Each point is reached from the start by the listed moves, each made once or not at all, plus a little noise. Is the number of moves made odd or even? Then give how often each move was made.

Moves:
(1): [0.14 0.24 0.36]
(2): [ 0.19  0.06 -0.42]
(3): [-0.80  0.11 -0.01]
Start: [-0.18  0.12  0.01]
Points:
[ 0.03  0.20 -0.41] => odd (0, 1, 0)
[ 0.16  0.44 -0.04] => even (1, 1, 0)
[-0.16  0.13  0.03] => even (0, 0, 0)

Moves:
(1): [ 0.15 -0.03 -0.02  0.17 -0.13  0.41 -0.06  0.01 -0.17 -0.43 -0.09 -0.16
 -0.17  0.08]
(2): [ 0.23  0.14  0.57 -0.08  0.13 -0.01  0.40 -0.11 -0.08  0.46 -0.14 -0.01
 -0.06 -0.22]
(3): [ 0.29 -0.48  0.09 -0.06  0.16 -0.52 -0.27 -0.15  0.19 -0.27  0.17 -0.08
  0.01 -0.13]
(4): [ 0.19  0.02 -0.11  0.40  0.14  0.07 -0.06 -0.21  0.10 -0.01  0.00  0.01
 -0.11 -0.09]
(5): [ 0.21 -0.07 -0.32 -0.09  0.05 -0.05 -0.18  0.20 -0.17  0.08  0.08 -0.07
 -0.31  0.00]
(6): [ 0.00  0.06  0.14  0.03  0.06  0.25 -0.11  0.22 -0.26  0.00 -0.03 -0.55
  0.13 -0.19]
(7): [-0.14 -0.04 -0.50  0.19 -0.15 -0.24  0.28 -0.10 -0.25  0.03 -0.08  0.12
  0.43  0.05]
(8): [ 0.32  0.09  0.05  0.39 -0.05 -0.20 -0.38  0.17 -0.27  0.37 -0.11 -0.07
  0.41  0.17]
(9): [ 0.24 -0.25  0.29  0.07 -0.35 -0.06 -0.11  0.42  0.24  0.06  0.03  0.09
 -0.06  0.15]
(10): [ 0.08  0.14 -0.05 -0.34 -0.29  0.23 -0.08 -0.56  0.23 -0.10  0.28  0.08
 -0.01 -0.16]
(11): [ 0.19  0.08 -0.11 -0.09  0.24  0.02  0.36  0.35  0.09 -0.05  0.57 -0.20
  0.29  0.06]
Start: [ 0.16 -0.09  0.10 -0.01 -0.03 -0.09  0.06  0.13  0.15 -0.08  0.08 -0.13
  0.03  0.06]
Points:
[ 0.79 -0.19  0.97  0.14 -0.37  0.23  0.31  0.46  0.13 -0.01 -0.12 -0.22
 -0.26  0.05] => odd (1, 1, 0, 0, 0, 0, 0, 0, 1, 0, 0)
[ 1.09  0.17 -0.02  0.98  0.16 -0.07  0.63  0.25 -0.44  0.30  0.25 -0.42
  0.77  0.11] => even (1, 1, 0, 1, 0, 0, 1, 1, 0, 0, 1)
[ 0.60 -0.12 -0.93  0.41  0.22 -0.29  0.46  0.38 -0.06 -0.02  0.66 -0.28
  0.36  0.06] => even (0, 0, 0, 1, 1, 0, 1, 0, 0, 0, 1)
